Rows are points. Examples show where two turns around zero, p and q, send a point. Write where each new point lands after one turn and then the other. Backwards means that the second turn is done in reverse. Each puzzle has new turns, and all numbers are rounded.

Turn p:
[-2.6  2.4] -> [-1.7  3.1]
[ 0.4 -3.2] -> [-0.6 -3.2]
[-0.7  0.6] -> [-0.5  0.8]
[-3.0 -3.2] -> [-3.8 -2.1]
[5.9 3.3] -> [6.6 1.3]
Turn q:
[-1.5  1.2] -> [-0.4  1.9]
[-3.7  2.8] -> [-1.0  4.5]
[-0.7 -3.0] -> [-2.5 -1.8]
[ 5.9 -1.0] -> [ 3.9 -4.6]
Where do these land?
p, then q: [4.7 0.6] -> [ 3.0 -3.7]
q, then p: [ 3.8 -3.3] -> [-0.8 -5.0]
p, then q backwards: [-1.6  2.1] -> [-2.3  1.3]
q, then p: [-5.5 -0.8] -> [-3.6  4.3]
q, then p: [-1.3  1.4] -> [0.5 1.8]

Turn p:
[-6.8  2.6  1.1] -> [-6.4  2.7 -2.6]
[ 2.9  1.4 -1.4] -> [ 3.3  1.0 -0.3]
[ 3.8 -1.6  1.7] -> [ 2.6 -1.0  3.5]
[-2.2 -5.2  3.4] -> [-3.9 -4.2  3.3]
[-0.3  0.5 -4.3] -> [ 1.5 -0.6 -4.0]
[ 2.5  2.3 -0.6] -> [2.7 2.1 0.0]
Turn q:
[-0.2 -5.2  2.1] -> [-0.1 -5.4  1.4]
[-4.7 -2.7  0.6] -> [-3.7 -2.0  3.5]
[4.1 4.4 1.4] -> [ 5.0  3.3 -1.6]
[ 0.3  5.0 -2.9] -> [-0.4  5.4 -2.0]
[-2.4  1.4  0.1] -> [-1.3  1.7  1.8]
[ 3.0 -2.9 -1.2] -> [ 0.6 -3.0 -3.1]
Where do these land?
q, then p backwards: [-2.2  4.8  1.6] -> [2.0 3.8 3.5]
p, then q: [-3.1  1.5 -3.8] -> [-3.9  1.6 -2.9]
p, then q: [ 2.9 -1.0 -2.7] -> [ 1.6 -1.9 -3.2]
q, then p backwards: [ 4.8 -1.3  1.7] -> [ 2.9 -1.4 -4.2]
p, then q: [-2.5 -3.9  3.2] -> [-1.8 -2.8  4.5]

Turn p:
[3.8 0.3 3.1 1.2] -> [ 4.6  0.8  0.7 -1.8]
[-1.6 -0.6 -0.7 -3.6] -> [-3.4  0.2 -1.0 -1.9]
[ 4.4 -1.7 -5.4  5.8] -> [ 4.8 -4.9 -3.7  5.0]
[-2.6  3.7  1.5 -3.8] -> [-3.3  4.9  0.3 -1.4]
[-4.0  0.0  2.1  2.0] -> [-1.4  0.4  4.4  1.6]
[-5.0 -2.4  0.7 -1.8] -> [-4.8 -1.3  2.9 -1.0]
[ 4.9  0.9 -1.3  0.2] -> [ 3.6  0.1 -3.6 -0.4]
Turn q:
[ 1.6  1.6 -2.6  1.3] -> [ 1.8  0.2 -1.5  2.9]
[-1.3  5.2  6.8 -4.9] -> [-4.8  7.8  3.3 -2.2]
[-2.2 -1.4 -2.3  0.9] -> [-1.1 -3.0 -1.6  0.6]
[ 0.9 -5.4 -1.8 -1.4] -> [ 2.3 -3.2 -2.3 -3.8]
[ 0.9  0.0 -0.1  4.1] -> [ 1.7 -1.9  2.1  2.6]
Where do these land?
q, then p backwards: [-6.7 -1.1  1.2  0.9] -> [-5.0 -4.0 -1.7 -2.2]
q, then p backwards: [-1.7  4.1 -2.9 -3.6] -> [-0.7  4.1 -3.9 -2.9]
p, then q backwards: [ 2.7 -1.8  2.4  4.3] -> [ 3.9 -2.5  0.4  3.6]
q, then p: [-0.8 -4.9  2.7 -2.5] -> [-3.3  0.3 -1.2 -5.1]
q, then p backwards: [ 3.4 -0.9 -4.2  4.6] -> [ 3.5 -0.9 -2.3  5.7]
q, then p: [-0.2  1.1  1.6 -2.6] -> [-1.6  2.8 -0.3  0.2]
p, then q: [ 3.2  3.4 -0.7 -1.2] -> [ 1.4  2.0 -2.8  3.1]
